Rows are points. Two turns around zero, p and q, are shown by what they do to some points. Where does a point land after both, in the order given? Backwards means that the second turn is done in reverse. Each puzzle has new turns, and all numbers are rounded.
In the rows, zero is written as 128.

Turn p:
[104 142 165] => [110  90 148]
[167  99 126] => [175 141 124]
[115 113 102] => [123 137  97]
[121 146 163] => [119 102 157]
[132 140  84] => [113 169 113]
Turn q:
[111 111 168] => [ 97  96 115]
[101 140 126] => [104 144 132]
[165 131 142] => [154 101 142]
[135 130  76] => [158 171 122]
Where do these land?
p, then q backwards: [114 129 128] => [120 122 138]
q, then p: [111 115 149] => [118 122 100]
p, then q: [121 119 113] => [133 146 129]
p, then q: [107 168 142] => [ 84 118 114]
q, then p: [107 123 112] => [104 139 131]
p, then q: [208 113 123] => [170  92 188]

Turn p:
[ 88 139 100 112 147 121] => [ 91 122  96 107 141 140]
[156 141 133 101  93 134] => [148 164 133 132  98 147]
[126 130 104 125 106 157] => [149 129  98 136 123 150]
[ 96 141  75 140 164 103] => [ 98 119  82  90 160 106]
[145 146 144 152 101 144] => [153 148 131 165 131 122]
[102 138 121 159 100 151] => [133 122  94 170 136 128]
[154 108 134 126 119 123] => [149 125 145 122 108 120]
[173 118 169 133 159 137] => [154 126 190 123 145 125]
[112  89 173 103 163  83] => [ 78  97 184 106 108 115]
Turn q:
[156 131 138 121 159 127] => [157 116 130 110 152 135]
[112 131  94 171 101  80] => [ 94 139 106 152 135  66]
[143  98 131  88 126 156] => [167 143 139 122  98 155]
[136 152 134 108  81 128] => [110 173 154 138 134 139]
[124 123 132  86 161 144] => [148 123 126  87 113 156]
[128 148 117 142 141 156] => [121 119 103 136 142 154]
[120 125 123 208 133  98] => [105  86 109 168 153  77]
[105 117 154 100 123 134] => [121 125 156 111  99 142]
Where do these land?
q, then p backwards: [145 104 147 114  96 117] => [163 130 162 132 115 120]
p, then q backwards: [105 100 122 159 132 178] => [146 119 139 174 163 158]
p, then q: [124 123 116 102 109 136] => [124 150 121 146 119 146]
q, then p backwards: [102 151 168 123 177  85] => [123  92 118 123 198 101]
p, then q backwards: [135 112 109 167 149 121] => [142 120 127 148 158  95]
p, then q: [144 121 128 102 141 169] => [157 125 133 137 127 171]
p, then q: [136 147 112  87  86 109] => [ 91 177 123 141 138 149]
p, then q: [133 166 121 171 135 108] => [116 116 109  95 162  97]

Turn p:
[ 99 151 161 164 103 140 163  95 107 138 103] => [100 175 162 133 113 102 152 121 128 176 134]
[ 94 138 137  93 144 137 107 111 130 119 105] => [121 127 120 113 143 151 140 104 167 142 154]
[131 134  79 105 105  99 102 146 119 116 142] => [127 126  87 112 131 130 103 103 102  86 140]
[109  95 158 138 133  97 112  99 121 155 111] => [153 119 139 111 111  99 114 102 157 167 119]
[ 92 112 162 111  98 167 125 159 104 111 163] => [108 105 118 142 160 154 118 129  85 184 150]
[165 101 149 148 173 171 161 113 134 121 101] => [117  98 180 161 109 138 162 153 159 129  97]
[124 105 104 166 177 103 126 156 165 157  82] => [138 130 131 159 133  92  89 142 197  99  97]
[144 155  78  97  96 173 108 103 115 162 158] => [125 153  68 129  78 182 145 126 100 121 131]
[133 150 105 150 158 124 107 138 112 142 161] => [163 145 100 156 143 128 140 117 116 110 105]
[129 129 149 133 113 114 109 150 158  83 162] => [155 118 152 120 164 138 103 140  96 117 160]
[164 151 158  92 151 105 159 142 164 129  98] => [118 122 148  75 151 125 146 176 161 104 111]
[153 113 121 123  98 119 112 140 110 104 133] => [120 110 135 114 124 137 107 109  91 112 123]
[128 130 103 144 115 115 172 113 125 129 146] => [121 136 122 139 104  89 146 142 105 116 141]
Turn q:
[122 122 102 133 109 137 125 108 136 174 138] => [114 125 139 133 142 173 149 115 150 131 111]
[102 118 103 149 150 124 124 130 128 125 135] => [ 99 109 120 124 137 144 114 129 110 112 132]
[113 152  58 127 148 103 130 177 172 118 133] => [ 85 129  76 140 137 139  82 169 148  96  97]
[151 105 119 135  92  96  88 105 110 136 101] => [164 132 125 157 150 150 142 113  92 156  94]
[109 124 105 110 109 118 126  91 100 122 136] => [124 145 111 137 153 146 131  84 121 138 143]
[112 118 139 145 102 130  76  97 125 136 132] => [143 122 169 158 141 153 120  97 107 131 120]
[146 144 120 145  85 123 114  88 132 124 154] => [163 133 132 171 142 158 142 110 141 113 141]
[143  97  84 120 145 138 108 129 145 113 152] => [129 104  95 122 110 148 112 103 128  98  99]
[137 135 167 147 127 125 170 182 102 123 137] => [122 142 127 120  82 111 142 179 117 146 167]
[119 136 180  89 138 162 164 182 131 118 112] => [108 162 148  93  80  66 125 148 146 140 136]
[111 127 193 127 135 145 197 132 153 106 111] => [103 129 152 122 111  49 168 143 141 119 162]
[144 136 143 114 143  86 102 120 123 148 147] => [152  99 122 140 135 135 104 128 141 171 130]
[148 123 166 106 191 172 180 154 127 124  78] => [123 126 135  41 111  59 150 156 134 125 126]
[136 153 113 143 120 134  89  98 108 126 125] => [163 137 141 130 159 159 112 117 117 118 132]
Where do these land?
p, then q: [114 158 136 110 100 103 130 129 139 113 146] => [134 132 104 111 119 136  97 115 151 145 151]
q, then p: [107  97 132 120 144 140  83 105  97 148 149] => [139 113 129 121  88 159 148 106 137 176 125]
q, then p: [114 122 140 100 128 137 167 150 106 156 113] => [115 150  85 102 135 114 133 152 138 148 143]
p, then q: [ 94 100 145 108 183 135 108 114 134 120 158] => [132  70 112 115 106 145 169 130 146 111 108]
q, then p: [176 134 121 205 152  92 117 153  84  90 122] => [102  85 101 160 143 144 121 109  60 100  67]
p, then q: [114 127  96 113 103 128 146 122 138 110 105] => [105 135 127 160 121 133 104 103 130 118 148]
q, then p: [136  99 192  93 171 152  85 118 134 118 129] => [155  99 145  52  91 123 109 105 129 153 116]
p, then q backwards: [123 162 104 141  93 139 150 174 157 138  99] => [ 83 169  98 133 120 130 138 176 135 114 113]
p, then q: [164 122 106 117  78  89 136 141 191 122 126] => [151 165 111 154  81 116  65 107 112 141 118]
p, then q: [151 143 143 173 170 103 110 105  94 114 100] => [163 112 140 132 171  70 163 136 131 131 142]
p, then q backwards: [142 156 107 130 116 131 135 154 120 146 107] => [111 129  91 120 118 138 133 154 139 121 109]
q, then p: [134 158  99 125 137 139 158 118 122 145 142] => [131 120 111 142 139 150 138 160 137 109 156]
p, then q: [ 92  94 159 135 141 140 118  88 136 148 155] => [142 101 135 139 110 167 170 143 160 147 109]
p, then q: [131 120 113 122  75 165 150 121 140 124 142] => [109 165 145 139  98 167 119 122 116 135 150]

Turn p:
[141 125 162 123 138 149 130 145 136 115 130 116 135 120] => [138 110 136 149 131 137 137 143 120 102 120 139 149 127]
[105 119 115 121 117 146 141 124 123 121 171 116 142 141] => [109 109 112 136  93 110 133 104 148 115 134 120 135 131]
[112 157 138 139 133 132 122 122 130 124 119 114 131 116] => [113 154 142 130 137 132 130 120 126 117 122 136 147 124]
[145 127 147 121 159 128 147 140 138 139 121 127 105 143] => [146 125 148 152 137 138 140 159 133 131 141 108 127 135]
[104 124 128 135 127 117 140 140 144 144 118 117 144 138] => [115 135 134 115 119 106 137 150 139 138 118 124 144 129]
[113 113 114 137 131  94 143  98 122  50 124 113 173 116] => [165 132  94 116 152  93 149  72 159 132  99 149 162 121]
[148 129 118 160 134 141 134 135 115 144 129 111 115 117] => [120 143 121 152 120 136 141 138 112 135 134 129 116  96]
[111 159 117 115 115 146 138 143 129 138 120 116 104 142] => [113 158 145 132 109 120 133 134 121 105 134 114 112 150]
[110 121 118 123 115 139 132 115 117 145 129 154 115 104] => [112 124 127  93 124 147 133 119 128 121 144 121 109 117]
[112 118 119 119 138 124 115 131 109 120 118 107 122 119] => [125 129 135 127 143 110 127 115 124 116 110 112 120 111]
[150 167 127 115 114 111 131 141 136 150 120 128 139 109] => [144 161 137 117 113 137  95 151 127 119 133 147 129 123]
[106 113 125 134 116  91 140 137 114 117 139 147 116 142] => [134 115 137 110 133  91 137 115 138 148 153 134 114 134]
[143 114 138 135 112 137 142 108 111 142 123 124 136 140] => [138 118 134 127 100 144 142 121 118 149 118 127 126 121]
[123 115 131 122 147 139 101  86 137 147 122 126 114 107] => [104 120 135 124 152 170 119 119 142 133 107 111 120 113]
[158 116 126 130 110 121 113 141 140 102 137 136 103 140] => [141 112 115 150 141 123 125 131 121 131 131 154  96 151]
[109 146 135 120 149 124 101 137 125 133 134 135 129 137] => [111 127 143 131 146 119 103 126 122 124 138 114 144 137]
[185 114 117 127 119 140 106 133 149 144 123 188 153 143] => [146 104  81 116 125 165  96 160  97 159 139 137 125 155]
Turn q:
[124 136 109 140 150 143 134 145  98 143 140 136 114 121] => [153 136 127 123 139 139 115 123  95 155 137 124 120 136]
[136 114 131 135 106 112 141 118 128 138 110 138 155 118] => [110 123 120 122 122 137 148 122 153 145 101 123 125 124]
[121 140 140 135 158 143 145 134 129 127 134 162 106 142] => [139 136 154 116 124 133 138 139  95 122 136 127 112 160]
[147 153 151 136  98 100 141 113 129 145 117 121 135 118] => [129 148 143 118 134 123 136 143 171 136  99 115 122 110]
[149 141 138 153 110 120 115  97 136 128 121 132 149 112] => [107 159 139 142 121 134 137 131 161 144 113 131 143 123]
[115 112 116 122 137 104 107 152 175 114 114  96 139 132] => [112 100  99 165 143  96 117 122 148 101 129 132 125 144]
[137 121 133 125 136 153 123 121 126 155 141 153  91 120] => [162 126 163 125 127 151 133 117 114 132 132 150 132 135]
[ 92 122 125 128 121 117 119 121 131 128 127 107 138 134] => [105 117 125 132 132 118 114 108 139 122 143 117 115 115]
[107 128 129 102 133 129 100 167 111 107 122 124 144 150] => [117  98 110 130 103  95  98 141 101 126 134 129 122 119]
[132 145 110 107 141 165 144 125 139 136 152 155 110 123] => [146 135 138  99 140 148 129 137 109 126 150 166 132 149]
[129 132 118 121 151 160 144 114 119 129 114 137  88 111] => [148 140 146 106 144 149 120 109  98 115 122 132 150 147]
[143 117 147 126 127 107 133 108 134 123 139 114 145 104] => [118 130 130 135 143 116 160 129 148 134 126 121 149 110]
[128 112 122 115 137 124 114 138 142 121 122  92 153 166] => [118  95 100 144 115 117 112 139 146 112 151 109 137 134]
[141 131 146 150  93 147 145 132 109 122 141 135 129 121] => [125 145 133 128 125 161 138 151 118 135 113 129 119  96]
[119 117 107 126 121  96 115 136 114 106 126 119 124 149] => [133 130  96 135 106 104 123 110 126 116 132 115 115 117]
Where do these land?
p, then q: [122 136 130 139 116 116 167 145 117 134 135 115 131 134] => [131 140 125 120 138 122 150 147 147 130 114 136 106 108]
p, then q: [124 139 148  95 107 136 118 142 129 142 127 124  95 122] => [129 125 150 140 108 120 128 140 100  92 122 125 126 109]
q, then p backwards: [151 135 126 142 143 123 122 122 119 130 110 116 132 141] => [132 139 118 113 146 130 137 123 136 135 125 122 143 152]
p, then q: [110 140 130 141 142 126 125 121 145 104 115 111 121 113] => [106 142 133 118 140 114 131 135 122 126 130 116 128 162]
q, then p backwards: [111 135 137 135 131 134 117 132 120 140 114 151 130 116] => [125 129 139 130 110 118 107 119 119 139 120 120 122 144]
q, then p: [115 151 141 138 133 123 126 130 118 103 148 112 131 141] => [120 138 141 142 133 102 115 118 133 110 143 143 127 111]
p, then q: [155 138 145 138 137 138 148 130 141 138 125 151 140 127] => [132 120 114 129 126 152 126 160 117 149 135 144 125 127]
q, then p: [170 142 103 132 134 161 119 143 120 110 112 133 125 122] => [131 144 102 121 114 121 104 129  78 134 128 121 141 138]
q, then p: [125 135 115 133 133 148 118 123 143 138 120 126 146 134] => [100 116 122 129 126 125 121 130 123 135 128 121 136 146]
p, then q: [115 147 107 117 112 114 122 107 160 137 119 182 122 141] => [149 104 137 107 109 122  99 139 138 111 176 149 120 143]
p, then q: [112 133 115 117 116 117 142  76 117 119 134 114 131 125] => [114 140 150 110 134 140 127 119 169 104 128 140 147 136]
q, then p: [165 116 125 139 103 122 121 140 126 134 132 126 143 121] => [122 148 102 115 122 137 139 161 117 130 129 136 123 120]
q, then p: [110  94 111 143 144 110 117 139 129 142 180 128 110 130] => [128 120 119 158 118 152 143 112 148 155 164 134 106  98]
p, then q backwards: [113  31 146 132 133 141 127 137 118 123 126 111 125 132] => [121  72 174  98 120  96 153 169 125 141 119 127 153 116]
p, then q: [123 146 140  78 136 111 133 131 117 124 123 120 138 123] => [121 129 131 147 110 105 132 153 144 110 122 128 161 118]

Turn p:
[154 142 120 110 111 137 118 124 141 122 136 153 126 139] => [147 113 127 109 116 148 138 106 140 148 129 124 116 133]
[105 135 130 115 111 136 137 116 136 120 123 144 116 120] => [133 141 110 136 112 121 139 111 124 133 120 134 109 115]
[123 146 114 145 141 140 124 120 132 126 127  65 130 131] => [112 123 121 143 117 140  98 166 124 105 148  96 124 118]
[112 139 115 119 109 130 145 160  79 110 115 148 126 135] => [140 155 135 125  92 117 157 152 137 145  94 137 145 135]
[115 134 130 158 127 139 138 128 129 146 118 141 113 128] => [121 148 110 144 141 134 141 137 119 134 132 135 117 146]
[142 140 218 117 114 136 120 124 128 114 124 130 124 129] => [ 90 157 168 113 122 124 110  87 156 122 123 139  86 142]
[140 142 117 144 108 112 128 120  92 155 125 108 164 126] => [146 137 164 154 122 120 121 144 117 142 146  98 149 147]
[121 130 121 131 168 107 129 156 143 123 167 143 128 124] => [105 106 114 103 131 125 132 134 123 138 151 164 160 119]
[118 122 112 121 189 133 117 119 128 138 128 101 121 118] => [108 112 100 122 132 131 104 134 105  88 130 120 160 129]
[125 142 127 120 150 124 138 120 140 159 118 114 122 131] => [108 109 109 142 127 117 123 124 118 120 135 112 129 149]
[132 130 126 133 125  99 130 138 136 127 126 148 111 135] => [138 121 118 115 135 108 138 132 139 140 135 146 122 142]
[123  60 138 124 112 142 119 119 128 153 137 123 125 139] => [136 111 157 138 168 134 130 123  92 114  94 139 108 116]
[148 108 132 126 112 143 120 135 126 135 120 111 140 111] => [129 130 147 131 149 137 111 127 130 137 109 105 128 118]
[153 125 111 134 112 115 116 121 129 120 149 132 125 115] => [154 126 135 103 138 130 125 129 124 145 146 119 128 117]
[120 132 123 110 119 129 112 128 144 118 115 138 136 128] => [143 120 118 136 116 131 117 112 142 133 118 136 125 120]
[129 116 125 148 131 139 114 128 129 104 128 151 126 133] => [144 142 124 118 139 151 135 129 139 121 128 151 129 123]
[116 133 117 122 135 118 169 120 135 106 118 128 140 131] => [124 126 116 143 115 109 158 128 147 114 137 121 138 108]
Turn q:
[159 127 133 105 141 122 123 130 122 165 142 119 119 120] => [157 122 140 134 138 108 125 102 118 131 143 104 113 112]
[136 115 136 115 135 131 139 121 164 124 113 118 134 135] => [120 136 120 138 146 115 123 137 153 102 131 115 126 121]
[132 112 132 117 120 114  97 118 123 124 153 116 139 137] => [139 132 140 109 106 114 132 117 133 116 152 139 143 113]
[114 119 139 112 132 118 128 116 135 142 121 164 128 114] => [145 132 126 113 157 121 145 135 132 138 108 124 145 117]
[104 113  96 124 125 131 140 142 120 126 119 125 114 114] => [119 136 102 129 115 136 111 115 125 143  99 122 137 122]
[109 140 132 108 146 118 124 164 122 122 119 126 127 121] => [115 129 103 116 144 128 125 117 103 129 123 144 111 109]
[125 140 144 128 119 127 122 121 121 109 138 125 102 122] => [113 138 140 128 125 150 146 124 124 140 143 127 131 118]
[108 133 112 110 140 131 127 111 117 126 106 115 137 120] => [125 151 125 112 141 135 100 118 118 120 117 127 138 136]
[174 137 119 137  87 125 123 133 123 131 111 128 135 157] => [153 146 142 145  91 123 140 148 133 113 130 129  90 145]
[111 120 133 109 144 121 143 112 128 125 139 130 132 162] => [129 133 107 109 143 124 138 109 149 119 144 130 138 149]
[117 117 146 161 121 121 142 121 121 123 120 121 134 133] => [115 110 127 126 117 140 143 142 122 109 123 118 143 147]
[118 137 134 111 125 190 127 165 133 132 116 126 137 115] => [131 124  96 134 141 143  85 165 119 149 143 128 109 108]
[127 125 122 115 130 119 146 118 120 114 141 135 146 111] => [139 137 122 144 138 130 129 116 122 124 126 144 155 130]
[103 147 133 143 120 122 137 121 151 132 138 129 133 129] => [102 128 128 129 135 109 138 144 125 141 131 129 143 145]
[183 137 110 225 136 128 102 127 120 125 144 143 103 129] => [119  66 202 156  83 142 139 129 143 143 107 140 100 146]
Where do these land?
p, then q: [150 130 116 152 115 113 118 122 141 107 127 139 156 113] => [135 109 152 153 146 100 118 128 136 131 150 130 129 117]
q, then p: [118 126 156 152 141 123 115 113 131 135 155 104 104 127] => [106 124 156 144 127 115 126 120 100 113 126 136 121  95]
q, then p backwards: [148 105 143 116 128 130 116 134 100 146 110 110 126 129] => [139 124 110 114 120 139 113  88 124 113 134 112 119 131]
p, then q: [126 136 112 106 120 144 104 156 123 102 160 134 136 114] => [166 146 128 128 134 120 109 160 110 142 125 116 133 104]
p, then q: [144 131 138 129 129 119 160 116 128 150 115 126 102 128] => [104 134 113 123 125 125 138  92 130 118 130 116 126 147]
q, then p: [140 154 128 115 154 135 148 115 153 150 110 150 149 111] => [111 120 116 112 145 126 114 139 145  99 142 144 155 164]
q, then p: [119 147 109 108 126 101 108 113 130 110 106 128 124 142] => [125 136 107 127  88 116 132 103 142 127 134 131 117 144]
p, then q: [106 146 115 136 129 144 123 150 106 143 160 118 111 166] => [150 121  82 119 100 150 139 146 117 153 129 128 112 128]
q, then p backwards: [104 149 128 128 145 142 155 138 110 105 139 106 120 148] => [128 157 142 142 156 147 119 123 155 154 136 143 119 127]
q, then p: [142 117 113 114 119 142 114 153 145 126 126 128 133 129] => [143 133 109 113 142 121 112 130 130 155 132 130 123 126]
p, then q: [117 129 104 135 103 156 117 104 134 108 140 136 117 111] => [141 139 151 159 125 146 104 121 114 155 129 118 117 121]
p, then q: [104 121 140 150 151 101 160 145 122 153 140 118 141 124] => [118  95 106 112 131 116 151 120 104 128 117 155 149 146]
q, then p backwards: [117 137 123 121 122 102 145 105 132 139 107 143 151 119] => [127 103 127 136 137 122 133 131  92 142 105 140 117 119]
p, then q: [146  97 145 125 120 123 140 100 133 101 127 129 130 144] => [111 134 135 152 156 150 145 118 143 113 136 122 139 110]
q, then p: [131  98 107 139 150 123 127 122 144 135 115 145 117 137] => [136 112 109 142 148 118 115 114 152 111 120 124 113 122]
q, then p: [133 104 151 141 110 121 116 147 105 133 118 148 127 118] => [125 140 139 120 142 123 143 131 139 142  93  99 134 115]
p, then q: [130 148 149 108 114 154 109 143 139 133 119 115 132 117] => [115 141 145  97 119 125 113 152 130 139 127 103 125 122]
